Each row is a point. Any point is a mix of the corners, with weights that add up to 1. It lies inside the corners' shape when no weight is negative. Say inside or outside, and name the corners with a negative weight.

Corners:
(1): [ 43 -21]
(2): [-16  30]
(3): [-19 -52]
Points:
[-23 -20] => outside (1)
[-25  -8] => outside (1)
[-16 -45] => inside
[21 -6] => inside

Corners:
(1): [-27   5 -50 -23  16  25]
(2): [ 10 -17  66 -20  -3  17]
(3): [ 7 -6 23 31  6 32]
(4): [ -9  -6 -37  -9  23 -34]
(5): [-42  95  38  51 -66  12]
(6): [  9 -30 -32  -5 -25   5]
(7): [-18 -32  55  -5 -23  -5]
Points:
[ -5 -28   7 -11   4   1] => outside (5)
[ 2 -3 20 22 -1 24] => inside
[-22  42  18  24 -38   7] => inside
[ -1 -17 -17  -2 -16   8] => inside
[ 2  3 91 20 -8 12] => outside (1, 6)
[-16   5  41   6 -23   7] => inside
[-19  12  15   4  -7  12] => outside (6)
[-19  -2   0   5 -10   1] => outside (2)

Corners:
(1): [-74 -35  20   7  -5 -29 -34 -95  16 -77  24]
(2): [  6  38  28  44 -17  16  -2   0  41   7 -52]
(3): [ 47  47  -3  37  26  -9 -30  57  15  33 -40]
(4): [ 38  55  19  15 -38 -36  17  72 -27  49 -47]
(5): [ 57  13 -28   0   3  25  23 -11  -6 -19 -34]
(6): [ 44  42 -20 -35  -3  29 -55 -35   2   8  31]
(7): [-51 -80  68 -36  19 -19 -39 -55 -11 -25  46]
(8): [ 81 -17 -21  51 -11   9 -46 -26 -14  -3  11]
(9): [  0 -50  35 -64  20  -8  17 -29  45 -49   6]
(10): [-63 -20  -1   4 -10 -52 -11 -55  13   7   7]
(11): [ 43  53 -32  22   5 -17  35  37   3  34  -7]
(12): [-31 -18 -18   0  14  25 -21  17  -7 -17 -14]
Points:
[-10 -15   4  -5  -1  -1 -13 -33   7 -26   2] => outside (3)
[ 14   4  17  -9  -8 -17   4  10   5   0 -15] => inside
[ 12  12   7   8   2  -9 -12  17   2   7 -18] => inside
[ 30  13   6   2  -1  -2 -12 -10  11   8  -7] => outside (1, 12)
[ 28  -4  -2   1   4   9  -8  -9  -1 -13  -7] => outside (10)
[ 15 -14   1  -8   5  -6 -18 -10  -9   5  10] => outside (1, 2)
[ 14 -13  10  -4  15   6 -17 -15  18 -22  -2] => outside (4, 10)
[  2 -12  10  -3  12  -4 -12 -16  12 -11   1] => outside (4)

Corners:
(1): [ 57 -15 -13   7  19  -2 -45 -50   9 -18   6 -46  43 -66  12  24  -8  -5]
(2): [-32  24  25 -32  28   3 -53  26  33 -35 -21 -31   9  12  30  18  28   7]
(3): [ 41   8   8 -13  10  33 -49   6  23  -8 -32 -20 -36   9  13  12  29  -3]
(4): [ 49  23 -37  -1  38 -14  33 -10  37  -5  27  30 -13   5 -53   3  41  -4]
(5): [-40 -28   2 -22 -23 -38  23 -12  30  12  -1 -14  19  34   8   6 -16   1]
(6): [-21  15 -15  -7  35  38  33 -25 -28  -4  31 -39  11  31  12   1  24  18]
(7): [ 21 -37   8  63 -41 -59   9 -21 -54  34  22  34 -29 -32  -9  -7  11  18]
(8): [ 22  15 -37   7   6 -24  -2 -27  31  16 -73  -7   9  39  16  -5  29  18]
(9): [ 11  20  12  -6  29  28  49 -12 -35  15 -42 -31 -37  24 -17   1 -11  36]
(10): [-28  19  28 -13 -44   9  18  -2   5  40  37 -21  10 -14  11  42 -24  -1]
(11): [-41  -5  -9 -16 -37  19 -24  18  -3 -21  25  12 -13 -43  35   8 -25  -2]
(12): [-21 -33  41  11 -29  42 -29 -34 -45   0  44 -17  -2 -51 -13  18  -4  -2]
(13): [ 71  53  16  29 -14 -30 -17  11  77 -27 -87  11 -24  23   1  50  36 -22]
(14): [-51 -18  34  28  33  36  40  38 -24  22 -61 -39 -35 -11  32 -29 -15   9]
(15): [ 52  16 -42  -1 -30 -54  38 -21  33  13   5 -23  51  25 -46  35  39 -22]
(16): [ 61 -12 -19  59 -32 -20 -55 -36 -12 -32  38  36 -37 -52 -37  53  15   6]
(17): [-22  21  -6  20  26  36 -13   9 -46  -6  29  38 -64  10 -24 -40 -40   5]
(18): [ 52  11 -17  36   4  15 -65 -16 -17 -38 -38 -39 -55 -60  -3 -27  15  21]
(19): [-49 -49  22  43 -31  41  31  41 -48  -6  48 -26  47 -29  -1 -36 -16  31]
Points:
[ -5 -22  -5  16 -17  -4   1   3 -11  -2   2 -12  -1 -15  -8  -8   9  14] => outside (1, 6, 10, 13, 17)
[  5   6 -16  -2  -7   1  -9 -18  -7   0  18   7 -20  -4 -13   5   8   7] => outside (1, 13, 14, 19)
[  0   6   5   7   3   3   7  -4  -1   4  -9 -14  -9  11  -6   5  10   8] => outside (1, 11)
[ -1   1  -7 -12   1   0  -2 -20 -12   2  26 -10  -8  -7  -8   1  -6   3] => outside (8, 13, 14, 16, 19)
